Every row gives one point. Examples show where two turns around zero, p and q, send a point. Write where each new point lands after one turn and then the other. Backwards means that the second turn is done in reverse. Each puzzle has new turns, and all numbers are rounded.

Turn p:
[-28  17] => [-25  21]
[61 -2] => [ 60 -11]
[-33 -15] => [-35 -10]
Turn q:
[39 25] => [46 -6]
[  7 -18] => [ -6 -18]
[18 20] => [27  4]
[-64 -28] => [-67  20]
Where do these land?
p, then q: [-57  21] => [-22  57]
p, then q: [ 28 -28] => [ -3 -40]
p, then q backwards: [29  6] => [22 20]

Turn p:
[-65   9 -42] => [-69  30 -20]
[ 15 -27  -6] => [  8 -25 -18]
[  5 -20  26] => [  6 -28  16]
[45 37 22] => [54 22 20]
Turn q:
[-76   1 -24] => [-65  33  32]
[ 40 -28  12] => [ 24 -43 -11]
[-31  20   5] => [-10  30  20]
[55 -8 28] => [ 52 -32 -14]
[ 12  15 -21] => [ -2  11 -26]
Where do these land?
q, then p: [ 42 -14 -46] => [-25  -3 -59]
p, then q backwards: [ 30 -18  40] => [ 19 -24  43]
q, then p: [-35   4   3] => [-10  10  32]
p, then q: [-29  10 -42] => [-32  41  -4]
p, then q: [-40 -31  27] => [-19 -18  51]
q, then p: [33 50 18] => [ 50  30 -21]

Turn p:
[  6   3 -45  42  21 -11] => [ 12 -21 -54  25   0 -16]
[ -8 -22   1   3 -19 -11] => [-22  -6   3   1 -23   1]
[-22 -18  14  -6  -3  35] => [-18   3   6  -9   8  42]
[ 20  14  -4   8 -24   0] => [ 25   3   4   5 -24  -2]
[-19   9   7  29 -29  -3] => [ -5  10   4  36 -24  12]
[ 14 -13  30 -33  43  -7] => [ -8 -18  28 -30  43 -16]
[  8  28  -2 -43  11  -3] => [ 16  30   9 -27  20 -20]
Turn q:
[  6 -22  10 -15   1  41] => [ 12 -10  22  -9   2  42]
[-17   5  -6  37 -13 -30] => [-11  -2  -1  29 -16 -39]
[ 13  14   6   4  26 -18] => [  0  17   0 -11  22 -23]
[-17 -33   1 -15  -8  -7] => [-19 -35   5  -7  -6   8]
[-12 -22  12  20  -9   0] => [ -4 -17  24  12 -13  -7]
[ 13 -24  15 -28 -10  23] => [ 14 -21  10 -25  -4  31]
[ 21  25 -29  11   0 -16] => [ 16  14 -32  16  14 -19]
[-11 -19  -9 -21  27  27] => [-17  -6  11  -3  25  37]
[  4  76  -1   8 -14 -20] => [  7  59 -39   0 -23 -30]
Where do these land?
p, then q backwards: [-22 -13 -13   6 -23  23] => [-22  15  -8 -22 -14  22]
p, then q: [  8 -10  20 -13 -10   6] => [  0  -1  12 -21 -13  10]
q, then p: [ 17   7 -31  -4  30  12] => [ 18 -11 -25   3  36   0]
q, then p backwards: [-20 -22  39  40 -39  15] => [ 27  -5  36  18 -53 -23]
p, then q: [ 21  35   0 -10   4 -32] => [ 12   3 -12 -19   7 -46]
p, then q: [ 16  -2 -16   1   9 -43] => [-13 -26 -18  -2   1 -36]
p, then q: [-21   5   1 -20  29  20] => [-19  26   1  -5  28  16]

Turn p:
[-35   3 -12  28  18 -50   0  29] => [ -4  47  -1  15  39  19  17 -35]
[ 0 10  7 -2  3 53 -2 -4] => [-12 -26   0 -13 -21  26  -6  29]
[-40  44 -11   4 -27 -44  28 -19] => [ -3  77  -5 -12 -17  -5 -25 -20]
[ 14 -36 -54 -20  25  33   1 -35] => [ -3 -60 -53 -17  -9  -3 -15 -27]
[  6   6  -3 -40  26 -13  -5 -16] => [ 36  -6 -12 -31  -4 -10  11 -11]
[14 -4 -5 -4 10 -1 27  9] => [ 11  -1 -18  19 -13   0  12  -1]
[ 21   3   9  36  10  13 -12  -8] => [  8 -18  14  21  13  20 -25  10]
[-16 -29  65  19 -50 -16 -11  30] => [-36  16  76  27   4 -26  25   9]
[ 36   4   4 -20 -17  25 -27  15] => [  1 -27   0  -8  10 -21   4  47]
Turn q:
[ 13 -23 -16   4  -5   1   4 -50] => [ 31 -10 -18 -29  -9  10  15 -30]
[ 15  14   4  13  -7  23 -13  32] => [-15  -7  -9  25  -9  15 -26  22]
[ 30 -16 -24 -53  -5 -10 -20 -20] => [  2 -15   0 -71  -4   6  -5  13]
[-37   1   5 -21  10  40  48 -15] => [-16  47  13   1 -40 -13   5 -40]
[-39 -23  -1 -36 -27 -23   1  12] => [-29 -12   9 -22   3 -56  11  -4]
[ 36  37  14  36  -2   7  -7 -28] => [ 54  -8   4  25 -10  34 -13   8]
[ 14 -10  -8  60   0 -37 -16  18] => [ 16 -24 -33  35  45   7  18  18]
[ 33  22   5 -10  10  -7  35  -8] => [ 22  25  12  -6 -22  18  20  26]
[-52  23 -24   5  26  23   5  14] => [-18  50  -3  17  17 -17 -31 -24]
[-13 -23  47   2   0 -18 -36  44] => [-46 -45  27  26  27  -4   5  11]
Where do these land?
q, then p: [ 30 -31  29   2 -14 -11   0 -19] => [-17 -25  -3  24 -35 -20  13 -10]
p, then q: [ 36  13 -22  23 -19  12 -25  12] => [-31   2 -14  11  46  14 -10   8]
q, then p backwards: [-37 -20 -12   2   9  -4 -76   0] => [  0 -33 -38  28   0  -6 -60 -28]
p, then q backwards: [25 13 21  1 39 12 -5 34] => [ 43   6  16  27  10 -33   4  -5]
q, then p: [ 12  -5 -38  16 -20   4   6 -15] => [  2  -6 -40   0  13 -22 -13   4]
q, then p: [-49  22  10 -35 -18  23  43 -20] => [ 17  54  38 -12  -8 -37 -33   7]
q, then p: [ -8   9  -6 -73  12 -29 -31 -13] => [ 36   0  28 -44  -6 -19  57   3]
q, then p: [-2  9 21 48  8 -4 44 48] => [-24  36  -7  51   4  48 -19   3]
p, then q: [ 20 -13   1  41  23  10  27  -3] => [ 10 -20 -35  26  -4  23  -7 -24]
q, then p backwards: [ 10  30   5 -10 -15 -27  -5 -26] => [ 27  15  29 -18   9 -10 -16 -15]
p, then q: [-36 -26  -8 -15  -5  14  22   2] => [ 11   8  -3  -8 -19 -40   5 -27]
